Each row of a before or after table is a point. One or more steps were done to the points. Then noise was added and the rows were shuffled. The steps act on how far a point lies along the listed directions, d1 being the first. Write out the steps. A step turns or swaps two directions, mirrors them in a line or flattens them onto one, adds a multiple of one to another, or multiplies one. Angles are multiples of 10 degrees, from the lower direction toward the higher: turns from -170 to 170, lines from 10 to 170 but not 90. Use the fewest steps. Two steps may share a direction if one is a turn and the other turns, adds or multiplies; they go together, in the order done. Otherwise the lowest direction goes first.

Directions:
(1): [56 -7]
(2): [ -7 -56]
Before (12 x 2):
[[-31  22]
 [ -4  20]
 [-60  11]
 [-16  26]
 [-53  20]
 [-10  40]
 [ 23  19]
 [ 17  30]
 [-30  23]
 [  5  -4]
 [  5   2]
 [-11  47]]
After (12 x 2):
[[-11 -22]
 [  2 -32]
 [-23  -1]
 [  2  -4]
 [-17 -17]
 [  2   3]
 [ -6 -18]
 [-15 -16]
 [-12 -43]
 [-21 -10]
 [  3 -22]
 [-11 -37]]
Steps: multiply d1 by 0.4; multiply d2 by -1

Directions:
(1): [ 14  60  11 -18  24  20]
(2): [  2   5  32  15  29 -55]
(3): [  5 -14  48  33   4  39]
(4): [-17  -4  41 -48 -31  -6]
Before (9 x 6):
[[ -7   3   0 -14  -1 -18]
 [ 13 -24 -11  18 -26  51]
 [ 31  14 -27  15  13  31]
 [ -7   1   8   3  -2 -47]
 [ 19  40  11  -3  44 -21]
 [ 11   5   4  24  29  -3]
 [ 11   8  -3  14  13  20]
 [ -7 -34  30  39 -30  -1]
 [-12 -49 -18  33  -3  23]]
After (9 x 6):
[[ -1  26  61  -1 -12 -13]
 [ -5 -26   5   8   4 -28]
 [ 11 -19  43  11 -21  40]
 [  0 -25   6  17  -1   0]
 [ 11 -47  -3  19 -19  11]
 [-22 -20  51 -22 -15  16]
 [ -2  15 -15 -11   5  -4]
 [  7 -20 -38  19  20 -42]
 [ -6  25 -11 -19  -2 -34]]
Steps: turn d1 and d4 by -110 degrees; turn d2 and d3 by -40 degrees

Directions:
(1): [-20   3  -5   9 -13 -60  23  -7  30 -52  15]
(2): [ 46  -8  18 -17  42  15 -18 -13  36 -41 -22]
Before (8 x 11):
[[ -9   4   7  -2  11  -5   3  -4  21 -35  -1]
 [ 41  -5  15 -18  35  20 -25 -17  30 -44 -25]
 [ 31 -12  20 -13  42  53 -22  -6 -13  23 -18]
 [-35   5  -5   6 -16  14   9   3 -42  43  15]
 [  4   1   6 -18   6  36  -9  -3 -25  17  -3]
 [  4  -8   1  -7  14   5  -2  12  -7  19  -4]
 [ -2   7   3  -8 -17  26 -10   8 -48  44   1]
 [-31   8 -21  15  -8 -19   4   7 -20  23  16]]
After (8 x 11):
[[ 37  -5  16 -19  36  16 -24 -17  32 -49 -24]
 [  0  -9  13  -2  20 -43  14 -21  35 -60   5]
 [-48   9  -8  13 -26 -25  22  -2 -22   7  21]
 [-27  12  -4   2 -32 -48  18  -2 -14 -21  18]
 [-15   3   2  -8  -5 -22  14 -12   4 -36  12]
 [-29   6 -20  16  -5 -11   3  10 -25  28  14]
 [  4   3   9 -10  17  36 -15   1  -1   2 -10]
 [ -5  -7   2  -2   7 -20  12   8   6  -7   6]]
Steps: multiply d1 by -1
